Rows are points. The window is the flat piece filled in between its corners: a triangle in 3 columns, a solid with four corners in 4, and so on. A path goes straight from each point to the next, and from the last back to the first. After which points does the path pass through the window?
In the rows, zero is written as 128.

Window (4 x 4):
[[153 121  77 144]
 [149  97 176 123]
 [ 79 147 189 132]
 [190 124 126 146]]
Path:
(1): [176 120 123 110]
(2): [183 149 112  99]
(3): [164  95 127 194]
(4): [157 133 126 170]
(5): [171 140 127 129]
(6): [162 138  82 131]
(7): [157 123  96 177]
(8): [147 124 158 153]
(9): [156 137 155 125]
(10): [101 150 171 112]
(11): [103 125 176 169]
(12): [120 132 146 163]
(13): [132 144 137 108]
(14): [139 143  94 131]
(15): [133 124 106 159]
(16): [170  93 129 146]
Through the window after points: 2, 10

Window, 8 rows:
[[140 208 118  83 119 163  87 119]
 [111  91 144  71 143  99 198 129]
 [166 161 163  85  81 145 146 123]
 [148 141 101 171  97 133  47  74]
 [147 130 153 123 140 162  73  97]
 [ 72  98 174 128 138 112 201 147]
 [128 115 135 153 178 128 188 117]
 [148 165 150 137 165  96  96 118]]
Path:
(1): [168 121 100 144 107 112  88 147]
(2): [108 144 151 115 124 140 126  57]
(3): [131 158 160 106 118 121 136  77]
(4): [166 128 128 113 118 136 124 170]
(5): [157 156 101 135 109 142  80 161]
(6): [133 156 139 116 121 142 103  87]
(7): [117 156 166 123 153 101 158  77]
(8): [146 132 119 149 142 122 118 141]
(9): [142 105 126  90 131 119 144 166]
(10): [125 132 157  85 122 120 174 104]
(11): [133 149 164 114 127 124 125  89]
(12): [139 129 145 124 139 138 124 143]
Through the window after points: 1, 3, 5, 9, 11

Window, 9 rows:
[[149 128  88 123 149 138 107 106 141]
 [135 140  91 101 127 157 168  74 115]
 [ 93 115  66 134  69 104 162 249 147]
 [160 152 144 173 112 169 168  99 115]
 [124 134 134 121 187 144 163 108 127]
 [156 131 166 127  97 112 166 102 116]
 [124  89 138 121 119 168 149 124 132]
 [ 46 128  75 146  77 106 128 192 149]
 [144 194 162 106 123 188 129 124 133]]
Path:
(1): [107 125 117 117 127 115 123 156  68]
(2): [151 129  97 136 103 148 164 125 191]
(3): [127 148 115 135  89 143 163 129 171]
(4): [141 122 151 108 122 113 144 162  61]
(5): [135 157 129 123 137 153 122 108  86]
(6): [129 141 146 125 136 156 155 101 151]
(7): [116 122 136 112 105 133 177 128 183]
(8): [127 114 109 146 109 145 130 155  83]
(9): [123 121 127 129 118 157 127 154  90]
(10): [103 132 117 123 111 135 168 125 186]
(11): [125 134 122 128 133 142 175 112 159]
(12): [132 137 125 128 145 153 146 125 104]
Through the window after points: 1, 3, 7, 9, 11

Window:
[[ 34 115 105 132 100  77 130  89 126 135  91]
 [130 150 127 144 119 213 140 120 154 127 137]
 [151 142 117  63 134  66 113 103 118 119  34]
 [144 120 150 181  72 179 148 128 115 144 146]
 [115 108 133 139 114 172 120 177 133 163 126]
 [122 187 140 110 170 111 125 106  62 121  79]
 [135  96 168 144 144 175 168 123 139 144 136]
 [ 81 139 122 144 119  70 144 140 141  89  86]
 [168 115 110 135 130 180 148 139 122 141 189]
 [149 141 169  36 135 100  84 118 105  88  97]
 [ 64 104 108 190 130  77  89  95 137 112  76]]
Path:
(1): [108 129 149 163 119  85 112 105 172 172 124]
(2): [124 148 149 113 132 104 116 112 123 129  97]
(3): [114 117 123  94 123 130 120 124  99 104  70]
(4): [102 112 118 124 122 131 127 118 114 101  95]
(5): [126 154 139 123 142 121 122 125 139 145 121]
(6): [163 159 127 109 131 124 142 130 175 191 178]
(7): [139  87 110 153 125 195 140 138  79  92 147]
(8): [106 101 127 116 121 149 121 141  97 100  98]
(9): [144 162 161 140 121 108 115 106 152 164 128]
(10): [135 147 163 126 120 105 120 106 145 164 150]
(11): [121 128 117 144 117 151 140 126  93 113  97]
(12): [ 90 100 103 136 104 145 139 122 122 109 118]
Through the window after points: 6, 8, 10

Window (14 x 14):
[[151 131 162 141 196  84 121 122 167 115 147 226  58 156]
 [144 158 145 105 168 122 132 144 160  66  84 153 116 161]
 [121  97  86 111  93 161 108 124  51 128 126  80 112 114]
 [125 141  67 160  90 125 143 137  52 101 141 102 164  80]
 [178  65 116  97 113 120 141 117  67 123 136 129 179 118]
 [118 101  78 146 140 117  96 161 133 115 121 120 157 157]
 [160 146 118 127 136 156 106  86 155 128 143 196 130 139]
 [147 155 115 111 130 111  80 162 118 119 149  75 149  97]
 [153 157 161 160 152 123 147 147 160 134 128 114 118 183]
 [141 124  59 131 121 116 133 126 105 156  87  70 143  73]
 [130 136  82 110  46  92 119 147 102 141 115 110 138 115]
 [106 149 105  91 154 132 155 164 131 145 145 136 137 133]
 [ 93 134  99 124  97 110  98 121  36 158  94  80 191  98]
 [117 151 136 117 175  85 138  87 195  89 156 139 103 177]]
Path:
(1): [170 145  92 122 184 100 117 106  55 155 128 100 115 137]
(2): [117  96 103 124  60 133 139 145 125  99 123 120 180  90]
(3): [119 132 150 111 113 124 125 155 152 112 103 128 128 135]
(4): [145 156  76 114 182 112 135 123 114 112 142 134 133 142]
(5): [175 173  74 149 149 102 135 128  88 113 110 137 122 156]
(6): [111 115 147 113 142 112 121 131 161 133 133 143 141 119]
(7): [139 112 135 146  79 139 122 148 116 132 114 112 151  86]
(8): [128 153  55 100 159 114 119 124  52 109 128 120 138 148]
(9): [157 158  66  80 110 116  98  96  68 141 141 163 135 151]
(10): [126 104 136 150 114 134 134 144 149 118 120 110 127 108]
(11): [125 129 152 132 136 112 119 128 184 102 133 138 123 110]
(12): [134 154  84 108 172  94 138  95 117 111 142 139 113 207]
(13): [143 150  53 132 150 100 113 120  75 164 151 129 106 136]
(14): [122 100 168 125  92 140 128 140 147  98 112 103 173 121]
(15): [106 113 131 157 118 113 132 137 130 111 107 109 144 103]
(16): [161 155 100  93 137 126 129 132 117 119 137 122 136 165]
Through the window after points: 1, 3, 9, 11
